Each row of a before or after table is a point. The points were changed in one or more steps. Then noise was added and the rows were shuffled. The steps act on columns, c1 being the first. Write out the steps. A step turns or swaps two columns, mirrors them in a line or flattens them onto one, adds a multiple of one to another, or multiplies or shifts one. Angles are multiples of 10 degrees, from the lower column toward the higher: turns from -170 to 170, lines from 10 to 170 but not 90. Use the fewest steps. Two steps may share a column if one is a turn and the other turns, adds or multiplies; they go together, in the order done. Otherwise the lowest column goes first.
(in the rows, 128 means zero)

Before, 11 rows:
[[122 100 132]
 [200 103 172]
 [119 101 175]
 [104 122 138]
 [103 104  89]
 [ 90 133 231]
 [ 73 131  50]
 [165 104 143]
 [158  77 118]
 [145 181 150]
 [193  39 175]]
After:
[[183 120 127]
 [153  93 123]
 [117 185 138]
 [131 103 123]
 [153 126 127]
 [ 93 106 123]
 [ 63  50 113]
 [163 149 132]
 [ 95  79 115]
 [137 109 128]
 [ 54 111 123]]
Steps: multiply c1 by -1; flatten c2 and c3 onto the line at 10 degrees

Before (9 x 8):
[[142 121 174  79 116 196 194 175]
 [186 102 191  54 147 193 133 168]
 [ 93 134 126 125  79 112 126  70]
 [111 123  71 146  53 115  57 169]
 [136 184 152 144  97 171  80 155]
 [ 95 148  42 150 105 149  61 132]
 [156 144 120 184 102 117 142  92]
 [ 76 144 112 182 121  77 106 113]
 [ 84  86 143 180  96 142 131  85]]
After:
[[ 96 148  38 139 118 130  56 129]
 [ 80  84 141 172  96 115 130  83]
 [ 76 141 112 194 127 101 103 111]
 [183 100 186  46 148 160 132 168]
 [141 119 185  62 107 146 194 174]
 [154 136 124 177 100 108 143  95]
 [ 97 128 134 131  80 126 119  74]
 [115 126  73 148  63 116  50 159]
 [137 186 156 128 112 130  74 152]]
Steps: flatten c4 and c6 onto the line at 160 degrees; turn c5 and c7 by 10 degrees

Before:
[[146  98 111 107 177  47 109 105 140 129 200 125]
 [158  99  65  67 149  82  66 117 120 148 135 107]
 [175 113 106 139 193  61 162 154 151 132  86 191]
 [140 124 138 143 116 141 102 115  80 125 107 109]
 [148 171 156 110 110  94  81 164 112 128  75 154]
 [ 77 179 133  98 170  41  74 113  94  80  69 132]
 [154 181  82 130 156 106 112  78 143 131 130 155]
 [136 141 158  54 190  83 179 101 118  55 131  77]
 [ 93 202  86  86 101  86 173  73  62  68 176 105]
 [ 65 106 166  42 152 138  92 106 127  62  96 108]
 [134  92 144  57 214 138 131 186 121  78 146  81]
 [ 72 163 132 120 103 134 165 114  94 157 137  70]
 [183 118  51 138  90 129  95 124 158 116 160  82]]
After (13 x 12):
[[182 105  49 143  91  97  96  92 122 144 139 162]
 [159 144  66  68 149 150  67 127 101 179 138 173]
 [ 72 156 131 117 107  81 162 122 171 185 142 172]
 [138 174 141 141 114 103 102 149 128 132 136 136]
 [157 104  79 132 150 158 114 130 179 124 180 124]
 [170 105 105 141 197 217 159 169 112 129  96 124]
 [134 144 142  59 215  84 132 105  95  97  73 158]
 [150 135 158 111 108 169  80 173 174 135  81 129]
 [144 120 111 106 175 193 114  55 101 169 158 181]
 [ 97 179  87  83 103 147 175  88 211 105 190 169]
 [ 63 131 168  46 155 111  90 165 108  68 141 139]
 [134 137 160  54 191 133 178 132 140  96 156 195]
 [ 83 155 131  94 171 199  78 187 182 116 134 180]]
Steps: turn c2 and c9 by 100 degrees; turn c6 and c12 by -140 degrees; add 0.7 times c12 to c10; mirror c8 and c11 in the line at 130 degrees

Before (8 x 20):
[[112  53 120 193 136 129 140 141 125 207 117 131 102 138 132 131 152  92
  128 119]
 [142 141 140 166 107 132 135 142 137 130 111  98 131 130 143 102 150 112
  113 121]
 [121 124 155 125 131 147 142 126 125 113 137 119 138 119 136 167 133 138
  149 130]
 [115 114 119 136 151 139  78 116 137 114 133 133 127 129 144 134 142 138
  117 139]
 [125 126 124 136 148 131 132 136  97 130 117 136 140 140 121  99 115 138
  127 122]
 [119 126 145 125 113 141 142 143 140 113 119 119 140 140 145  99 136 115
  154 120]
 [107 112 137 121 145 137  94 119 124 118 114 140 139 131  81 116 142 143
  125 111]
 [104 100 124 115 145 125 135 123 133 112 106 128 116 134 147 138 114 134
  126 141]]
After, 8 rows:
[[141 120 157 124 133 146 120 128 138 113 139 118 138 119 132 168 134 121
  149 129]
 [138   8 121 196 136 127 114 141 107 209 117 129 102 138 132 129 153 156
  126 121]
 [ 81 106 117 138 151 138 114 117 129 117 133 131 125 130 143 135 139 114
  116 141]
 [134  82 122 115 147 125 103 122 126 112 108 128 117 135 146 137 114 121
  127 141]
 [ 94 101 136 118 144 137 108 118 142 118 115 142 140 131  82 115 143 122
  124 112]
 [136 148 140 164 106 132 143 141 111 131 111  99 131 131 140 101 151 136
  114 121]
 [143 125 143 128 110 141 120 143 110 112 120 119 140 140 146  98 135 128
  155 120]
 [132 126 124 138 148 129 123 137 156 132 119 136 141 139 119  99 115 138
  127 121]]
Steps: swap c1 and c7; multiply c2 by 1.6; turn c9 and c18 by -140 degrees
